Every row gives one point. The last column is the point's height on a tilted bowl or saddle (a function of degree 2), plus a little noise. Count its main directions that bend up, bend down and stay straight.

Points (10 x 3):
[[-0.37  0.14  0.43]
 [ 0.03  0.18 -0.15]
 [-0.67 -0.08  0.57]
 [-0.58 -0.22  0.11]
 [-0.10  0.30  0.21]
 [ 0.51  0.13 -0.12]
 [-0.29 -0.13 -0.15]
 [ 0.46  0.22 -0.30]
 [ 0.14  0.48  0.08]
 [-0.28  0.29  0.61]]
Directions: 1 up, 0 down, 1 straight

Points (16 x 4):
[[-0.29 -0.30  0.19 -0.41]
 [-0.21  0.32  0.33  0.01]
 [ 0.73 -0.17  0.16 -0.66]
 [-0.10  0.01 -0.19 -0.22]
 [ 0.37 -0.08 -0.03 -0.34]
 [-0.54 -0.29 -0.30 -0.41]
 [ 0.04  0.05 -0.47 -0.23]
 [ 0.13 -0.05  0.75 -0.16]
 [ 0.08  0.37 -0.05 -0.17]
 [ 0.01 -0.56  0.21 -0.56]
 [-0.52  0.05  0.32 -0.28]
 [-0.20 -0.03 -0.49 -0.21]
 [ 0.02 -0.34 -0.20 -0.25]
 [ 0.28 -0.71 -0.20 -0.41]
 [-0.03  0.70  0.29  0.16]
 [ 0.15 -0.15 -0.46 -0.18]]
Directions: 1 up, 2 down, 0 straight

Points (22 x 5):
[[ 0.53  0.41  0.29  0.21 -0.19]
 [-0.36  0.54 -0.63  0.87 -1.10]
 [ 0.09 -0.12 -0.03 -0.50  0.01]
 [-0.34  0.20  0.27  0.32 -0.20]
 [ 0.34  0.06 -0.21 -0.06 -0.01]
 [-0.11  0.19  0.38 -0.35  0.01]
 [ 0.96 -0.22 -0.29  0.33 -0.55]
 [-0.07 -0.24  0.37 -0.21 -0.02]
 [ 0.01  0.10  0.36  0.00  0.02]
 [-0.13  0.17 -0.38  0.31 -0.26]
 [-0.12  0.71 -0.30  0.32 -0.39]
 [-0.33  0.05  0.07  0.14 -0.11]
 [ 0.00  0.01  0.13 -0.16  0.07]
 [ 0.11  0.40  0.25  0.16 -0.04]
 [ 0.19  0.17  0.13 -0.55  0.02]
 [-0.41  0.53 -0.28  0.03 -0.33]
 [ 0.22  0.12  0.16  0.46 -0.15]
 [ 0.07  0.63 -0.07 -0.24 -0.09]
 [ 0.05  0.37  0.11 -0.10  0.03]
 [-0.70  0.21 -0.41 -0.10 -0.57]
 [-0.57  0.59 -0.01 -0.30 -0.35]
 [-0.13 -0.29 -0.05 -0.22 -0.05]]
Directions: 0 up, 4 down, 0 straight
